Each row of a before or after table is a point. The points were changed in one or more steps. Then noise was added and the rows were shuffled. The steps act on columns, c1 being the first. Name the steps. A step turns or swaps two columns, mirrors them in a line or flattens them onto one, adds a multiple of one to another, or multiplies or shifts one. Angles are multiples of 10 degrees, from the lower column toward the higher: turns from -170 to 170, lines from 10 to 170 but not 90. Use the fewest steps. Two steps may share a column if one is a turn and the other turns, adds or multiplies; they go together, in the order done. Otherwise the lowest column goes first.

Before (9 x 2):
[[-3.0 -0.6]
 [ 2.7  1.8]
 [ 5.0  5.1]
 [ 1.4 -0.3]
 [-2.6 -3.5]
 [ 2.2 -0.9]
 [-0.1 -2.9]
 [ 3.9  2.2]
 [ 2.6  2.1]]
After:
[[-2.3  1.8]
 [-6.8  1.4]
 [-1.6  1.0]
 [-4.1 -0.8]
 [-6.7 -1.8]
 [-0.1  4.3]
 [-1.6  4.3]
 [-1.2  3.8]
 [ 1.1  7.1]]
Steps: shift c1 by -4.0; shift c2 by 2.0

Before:
[[ 2.7  1.1 -6.0 -2.5 -7.9 -1.0]
 [-1.6 -0.2  3.9 -1.3  0.3 -1.4]
 [ 3.9  1.8  2.6  5.1  1.0 -1.6]
 [ 3.2 -3.0  4.4  0.0 -4.7  1.6]
 [ 2.5 -0.3  4.8 -2.2  0.5  0.5]
 [ 3.8 -0.5  2.5 -2.5  0.6  0.5]
 [-5.4  2.0  2.0  1.3  0.9  1.7]
 [ 2.2  0.0 -2.9 -2.3 -2.2 -0.2]
 [ 3.9  1.8  4.7 -1.0 -1.4 -0.7]
 [ 3.1  1.5  3.6 -1.7  0.0  1.9]]
After, 10 rows:
[[ 2.2  0.0 -3.2 -1.9 -0.3  3.7]
 [ 2.5  0.9 -6.3 -2.4 -6.2  2.6]
 [-1.3 -0.1  3.8 -1.4  2.3  2.6]
 [ 2.8 -0.2  4.8 -2.1  2.6  4.1]
 [ 3.9  0.0  2.2 -2.9  2.9  4.3]
 [ 3.6 -3.1  4.4  0.1 -2.7  5.7]
 [ 2.7  1.6  3.5 -1.9  2.3  6.0]
 [ 3.8  1.9  2.4  5.4  3.1  2.4]
 [ 3.7  1.7  4.8 -0.8  0.8  3.2]
 [-5.6  2.2  1.8  1.4  3.2  5.6]]
Steps: shift c5 by 2.0; shift c6 by 4.0

Before, 10 rows:
[[ 3.2 -1.0  1.0  1.2  0.1  1.0 -4.0  1.6  1.0 -4.0  1.2]
 [ 1.2 -2.3  1.1  1.2 -1.6  4.7 -1.3 -1.5  4.8 -4.6 -0.8]
 [-0.1 -3.8  5.0  0.2 -0.7  2.7 -0.2 -3.9  0.6 -4.0  2.4]
 [ 0.0  2.5 -2.0 -1.5 -2.2 -0.1 -2.4  0.6 -1.2  2.8 -1.6]
 [-1.5  2.5  0.3  0.9 -2.2 -1.9  0.7 -1.3  0.6 -1.6  2.9]
 [ 0.1  0.8 -4.5 -3.5 -0.2  0.3 -1.1 -0.7 -1.8 -0.3  0.2]
 [-2.1  1.3 -2.6 -0.4  2.0  0.8 -2.1  0.0 -3.3 -0.9 -1.8]
 [-2.1 -3.3 -1.3 -0.5 -1.3  3.3 -4.2 -0.2  1.4 -2.2  0.6]
 [-0.9  1.8 -2.6 -1.0  2.9 -0.8  0.4  2.3 -2.5  2.9  1.6]
 [-0.5 -3.7  1.5  2.9 -1.0 -2.2  3.6 -2.5 -2.1 -1.6  2.4]]
After, 10 rows:
[[ -0.3   2.6   1.1   0.7  -1.6   4.7  -1.2  -1.6  -4.8 -13.9  -0.5]
 [ -0.1   3.5   5.1  -0.7  -0.8   2.8  -0.3  -3.9  -0.6 -12.1   3.0]
 [  1.4  -2.1  -2.7  -1.2   2.6  -0.9   0.4   2.3   2.7   8.9   0.9]
 [ -0.7  -2.6  -4.5   1.6   0.2   0.4  -1.0  -0.6   1.7  -0.9   2.2]
 [ -0.8   4.7   1.3  -2.1  -0.8  -2.2   3.6  -2.5   2.2  -4.8   1.1]
 [  1.4   2.6  -1.4   0.8  -2.4   3.2  -4.2  -0.1  -0.5  -6.6   2.0]
 [  1.7  -1.3  -2.6   1.3   1.4   0.7  -2.1   0.0   3.8  -2.6  -1.3]
 [ -2.2   1.4   1.0  -1.2   1.4   0.9  -4.1   1.6  -2.0 -12.0   0.4]
 [  0.2  -1.7   0.4  -3.5  -2.7  -2.0   0.7  -1.3  -0.1  -4.7   0.2]
 [ -1.4  -2.8  -2.0   1.2  -1.6  -0.1  -2.4   0.6   1.2   8.5  -1.0]]
Steps: turn c1 and c9 by -160 degrees; turn c1 and c5 by -30 degrees; turn c2 and c4 by -150 degrees; turn c4 and c11 by 50 degrees; multiply c10 by 3
